Rows are points. Each copy is the shape, with its points in the same order, stretched, turned, moved and blurred by noise. Some copies are also mirrored. Which?

Shape (7 x 3):
[[ -8  14  22]
 [ 31 -12  21]
 [  1 -29   1]
 [-27   1   8]
 [-48  52  38]
 [-41  47 -56]
 [ 38 -42  16]]
Copy 1:
[[ 10  27   6]
 [-36   7  -2]
 [ -6 -17  17]
 [ 24  12  15]
 [ 51  72   7]
 [ 78 -21 -18]
 [-52 -12  11]]
Copy 1 is: mirrored
Copy 2:
[[-17  18  28]
 [ 15  54 -12]
 [ 21   2 -18]
 [ -8 -10  14]
 [-57  -4  87]
 [-89 -27  26]
 [ 54  47 -40]]
Copy 2 is: only turned
Copy 3:
[[-25   1  -3]
 [-34 -35  35]
 [-19 -40  10]
 [-10  -6 -15]
 [-32  35 -42]
 [ 40  36 -21]
 [-34 -53  39]]
Copy 3 is: only turned
Copy 4:
[[-30  30  34]
 [ -3  51 -13]
 [ 22  23 -14]
 [-11  10  38]
 [-55  19  95]
 [-61 -62  18]
 [ 24  56 -29]]
Copy 4 is: only turned

Shape, 12 rows:
[[-14  21  58 -20  18  -7]
 [ 43 -44  -8  48 -36   7]
 [-12  15  32 -55  27 -21]
 [ 20  54 -16 -11 -44 -11]
 [ 20  68 -28  49  -3  37]
 [ 29 -33  31 -25  -7  50]
 [-52  10  37 -16 -10  14]
 [ 39 -95  13  22 -23  42]
 [ 23 -60 -22   0  15  39]
 [-49  39  25 -62  18  18]
 [-38   2  38 -47   2 -24]
 [ 15  44 -31 -25   1 -14]]
Copy 1, 12 rows:
[[-50  -9  65 -33  29  12]
 [  9 -35 -52 -50 -59 -43]
 [-18  -9  68 -10  39  34]
 [ 17  25  19  27   6 -35]
 [-32  28 -51  30  53 -23]
 [ -4  24   6 -90   0  36]
 [-80  22  58  13  -6  29]
 [  8 -22 -43 -92 -66  16]
 [  6 -35 -23 -51  -7  42]
 [-51  53  91  14  35  67]
 [-40 -10  92   0 -10  31]
 [ 15  -6  15  31  36   1]]
Copy 1 is: mirrored
Copy 2 (12 x 6):
[[ 49  29   9  29  11 -35]
 [-12 -57 -72 -12  12  20]
 [ 45  25  30   0   5 -66]
 [-20  19 -58  -6 -52 -41]
 [-75  53 -83   0   2  -8]
 [ 76 -13 -34 -37  17  16]
 [ 53  23  38   1 -28   2]
 [ 56 -85 -34 -56  36  51]
 [ 13 -47 -12 -63  27  30]
 [ 43  60  53 -16 -32 -38]
 [ 62  13  52   2 -29 -43]
 [-36  22 -25 -15 -21 -56]]
Copy 2 is: only turned

Shape:
[[  5 -27  39  -8  11 -22  38 -53  67]
 [ 32  10 -13  -1  -3  37 -30 -11 -31]
 [ 33  24  -9  30  -9  29  -4  28   4]
 [ 35  38 -34  -4  -3  19 -20  17  -7]
 [-16  -8 -17  17  51 -53  15  11 -12]
 [ 12 -15  56 -12  -8  24 -21 -32  25]
 [ 21   7   3 -19  -8  23  -3 -38 -26]
 [ -2  12 -33  15   5  26  42  47  -7]
 [-37 -25  48  14  44 -15  29 -69  62]
 [ 53   2  -9  -7  17   5   2   2 -27]
 [-11 -47  -1  38  37 -33  36  30   0]
 [-25   8   3 -11   5 -68  11  14 -21]
 [ 16  51  14  54 -48   9  17 -18  42]
 [ 15  34  24 -48   9 -11 -35 -27   6]
 [ 18 -23 -33 -13  -8   9 -28  -7  -5]]
Copy 1 (15 x 9):
[[ 76  60  53  55  39  11 -23 -10 -57]
 [ 11  26 -31   0 -18 -31  21 -18  -4]
 [ 14 -24 -17  11 -10 -14  -1  42 -43]
 [ -6  18 -11   0 -16 -37  14  33  -9]
 [-27 -20  67 -18  -6 -23 -32 -41 -20]
 [ 88  54 -21  21  24   5  -9 -10 -17]
 [ 16  58 -11  16 -20 -10  10 -28   0]
 [-22 -50  21  -1  -5  15  11  34 -30]
 [ 60  57  45  17  59  28 -45 -47 -80]
 [ 15  16  17  11 -35 -35  28 -15 -14]
 [  0 -69  63   5   7  -7 -20 -34 -37]
 [-25   3  60  -6 -22 -10 -57  -8  30]
 [ 11  16 -15  56  -5  12 -64  68 -81]
 [ 46  95   4  -8  -3 -24 -10   0  22]
 [  9  17  -6  16  12 -44  18 -23  16]]
Copy 1 is: only turned
Copy 2:
[[ -7  24  41 -15  25 -28  51 -27  43]
 [ 33 -21   7  18   4  -3 -32   9 -14]
 [ -6 -29  10  33 -33 -29 -29  24   1]
 [ 13   1 -15  38 -25 -23 -29   9 -13]
 [-42 -24 -50  25  27 -32  18 -23 -13]
 [ 11   4  57 -19  29  -4   1   9   9]
 [ 30  -3  19  16   9  -3  -2 -15 -18]
 [-17 -24 -10  76 -38  -3   1   5  12]
 [-39   7  42 -29  47  -1  46 -52  41]
 [ 21 -17   4  48  18 -37 -22   0  -8]
 [-41 -49 -26  33  16 -18  40   5  17]
 [-30  -2 -49   3   9 -29  46  -5 -62]
 [-15 -11  31 -19 -78 -51  -6 -17  -5]
 [  1  42   4  -2  27 -26 -10  -4 -29]
 [ 27  -6 -31   3  15   4  -1  10   5]]
Copy 2 is: only turned
